Each row of a before or after table is a point. One or more steps were done to the points. Then noise was added and the rows were shuffled. The steps act on columns, c1 being the first. Write out the steps. A step turns or swaps two columns, mirrors them in a line or flattens them onto one, adds a multiple of one to another, or multiplies or shifts one. Angles are multiples of 10 degrees, from the lower column toward the higher: turns from -170 to 170, lines from 10 to 170 but not 90. Use the fewest steps. Two steps may share a column if one is a turn and the other turns, adds or multiplies; they go together, in the order done. Otherwise the lowest column goes first.

Before (14 x 3)
[[ 0.09 -0.41 -0.26]
 [ 0.24  0.02  0.02]
 [ 0.13 -0.37  0.04]
 [ 0.15  0.06 -0.19]
 [-0.02 -0.34 -0.10]
 [ 0.04 -0.28 -0.27]
 [ 0.27 -0.31  0.11]
 [ 0.04 -0.35 -0.07]
 [ 0.24  0.63  0.94]
 [ 0.17  0.14 -0.21]
 [-0.03  0.26 -0.24]
 [-0.22 -0.38 -0.16]
 [-1.34  0.68  0.27]
 [-0.07 -0.35 -0.20]]
After (14 x 3)
[[-1.34  0.02  0.26]
 [-0.05 -0.36 -0.10]
 [ 0.13  0.14 -0.19]
 [ 0.03 -0.34 -0.07]
 [-0.21 -0.47 -0.17]
 [ 0.11 -0.34 -0.23]
 [ 0.23  0.14  0.02]
 [ 0.04 -0.25 -0.27]
 [ 0.18  0.21 -0.18]
 [-0.03 -0.43 -0.18]
 [ 0.14 -0.29  0.06]
 [ 0.24 -0.16  0.10]
 [-0.02  0.27 -0.25]
 [ 0.23  0.74  0.93]]
Steps: add 0.5 times c1 to c2

Before (11 x 9)
[[ 0.38 -0.54  0.46  0.42  0.30 -0.07  0.76 -0.78  0.29]
 [ 0.62 -0.29 -0.52  0.59  0.45 -0.08  0.79 -0.14  0.28]
 [-0.12  0.66  0.58 -0.15 -0.61  0.40  0.11  0.37 -0.17]
 [ 0.60 -0.11  0.07  0.10 -0.29 -0.37 -0.21  0.04  0.38]
 [-0.41  0.37  0.36  0.41 -0.44  0.28 -0.24  0.42 -0.44]
 [ 0.69 -0.72 -0.24 -0.18  0.22 -0.06  0.07 -0.14  0.09]
 [-0.03  0.18  0.19  0.01  0.08  0.25 -0.12 -0.18  0.34]
 [ 0.52 -0.23 -0.18 -0.17  0.25 -0.61 -0.07 -0.13  0.35]
 [ 0.27  0.33  0.10  0.30 -0.28  0.24  0.09 -0.49 -0.18]
 [ 0.03 -0.25 -0.32 -0.18 -0.41 -0.30  0.10 -0.10  0.28]
 [ 0.23  0.00  0.09 -0.52  0.02 -0.61 -0.24 -0.04 -0.17]]
After (11 x 9)
[[ 0.52 -0.31 -0.18 -0.16 -0.06 -0.63 -0.07 -0.12  0.32]
 [ 0.59  0.21  0.07  0.11 -0.24 -0.38 -0.22  0.04  0.39]
 [-0.12  0.83  0.58 -0.15  0.45  0.39  0.11  0.35 -0.17]
 [-0.41  0.52  0.35  0.43  0.08  0.28 -0.25  0.42 -0.46]
 [ 0.23  0.06  0.09 -0.52  0.14 -0.62 -0.25 -0.04 -0.17]
 [ 0.02  0.32 -0.31 -0.18 -0.32 -0.31  0.11 -0.10  0.28]
 [ 0.64 -0.57 -0.51  0.58 -0.29 -0.07  0.81 -0.14  0.28]
 [ 0.70 -0.43 -0.24 -0.17 -0.55 -0.09  0.08 -0.13  0.09]
 [-0.03  0.00  0.17  0.02  0.18  0.25 -0.15 -0.18  0.35]
 [ 0.24  0.35  0.11  0.32  0.13  0.25  0.10 -0.51 -0.18]
 [ 0.39 -0.51  0.47  0.43 -0.52 -0.07  0.75 -0.78  0.28]]
Steps: add -0.3 times c4 to c2; turn c2 and c5 by 70 degrees

Before (10 x 14)
[[ 0.37 -0.31  0.13  0.38 -0.04  0.40  0.31  0.08 -0.23 -0.36  0.02  0.42
   0.26  0.00]
 [-0.06 -0.05  0.42  0.17 -0.65 -0.14  0.03 -0.10  0.47  0.29 -0.41  0.26
   0.81 -0.01]
 [ 0.12  0.36  0.60 -0.14 -0.03 -0.02  0.50 -0.29  0.50  0.08 -0.63 -0.09
  -0.75  0.29]
 [-0.58  0.08 -0.38 -0.40  0.40  0.32 -0.11 -0.31  0.64 -0.25  0.05  0.23
  -0.17  0.22]
 [ 0.29 -0.17  0.44  0.06 -0.01  0.30 -0.25 -0.11  0.63  0.14  0.20 -0.32
  -0.02 -0.24]
 [ 0.29 -0.32 -0.15 -0.17  0.04 -0.51  0.95  0.19  0.32 -0.11 -0.10 -0.09
   0.08 -0.17]
 [ 0.32 -0.08  0.22 -0.41  0.51 -0.11 -0.35  0.72  0.15 -0.14 -0.27  0.08
   0.19  0.03]
 [ 0.21  0.02  0.44 -0.34  0.16  0.68  0.48 -0.13  0.45 -0.55  0.57 -0.12
  -0.53 -0.72]
 [ 0.14 -0.21 -0.02 -0.17 -0.30  0.88  0.63 -0.17  0.15 -0.07  0.33 -0.04
   0.38  0.36]
 [ 0.70  0.16  0.41  0.37 -0.45 -0.43 -0.14  0.25 -0.27 -0.54  0.07  0.23
   0.14 -0.28]]
After (10 x 14)
[[ 0.21 -0.25  0.42 -0.18 -0.02  0.31 -0.28 -0.13  0.63  0.14  0.24 -0.31
   0.09  0.04]
 [ 0.25 -0.49 -0.16 -0.20  0.05 -0.51  0.95  0.18  0.32 -0.07 -0.06 -0.09
   0.21 -0.19]
 [ 0.54  0.28  0.37 -0.26 -0.42 -0.40 -0.16  0.24 -0.27 -0.53  0.10  0.28
   0.46  0.35]
 [ 0.16 -0.03  0.27  0.03  0.52 -0.10 -0.37  0.66  0.12 -0.13 -0.24  0.11
   0.33 -0.39]
 [-0.48 -0.11  0.47 -0.01 -0.69 -0.13  0.06 -0.09  0.48  0.33 -0.41  0.25
   0.74  0.20]
 [ 0.48  0.03  0.49 -0.71  0.15  0.74  0.48 -0.07  0.44 -0.56  0.53 -0.09
  -0.37 -0.36]
 [ 0.18 -0.48  0.11  0.00 -0.08  0.36  0.29  0.10 -0.20 -0.33 -0.01  0.42
   0.44  0.34]
 [ 0.46  0.57  0.61  0.34 -0.03 -0.04  0.53 -0.29  0.49  0.08 -0.58 -0.15
  -0.61 -0.10]
 [-0.10 -0.36 -0.04  0.38 -0.31  0.91  0.62 -0.13  0.13 -0.05  0.34 -0.03
   0.40 -0.14]
 [-0.39  0.16 -0.35  0.23  0.39  0.28 -0.16 -0.37  0.61 -0.21  0.06  0.23
  -0.44 -0.34]]
Steps: turn c1 and c13 by 30 degrees; multiply c2 by 1.6; swap c4 and c14
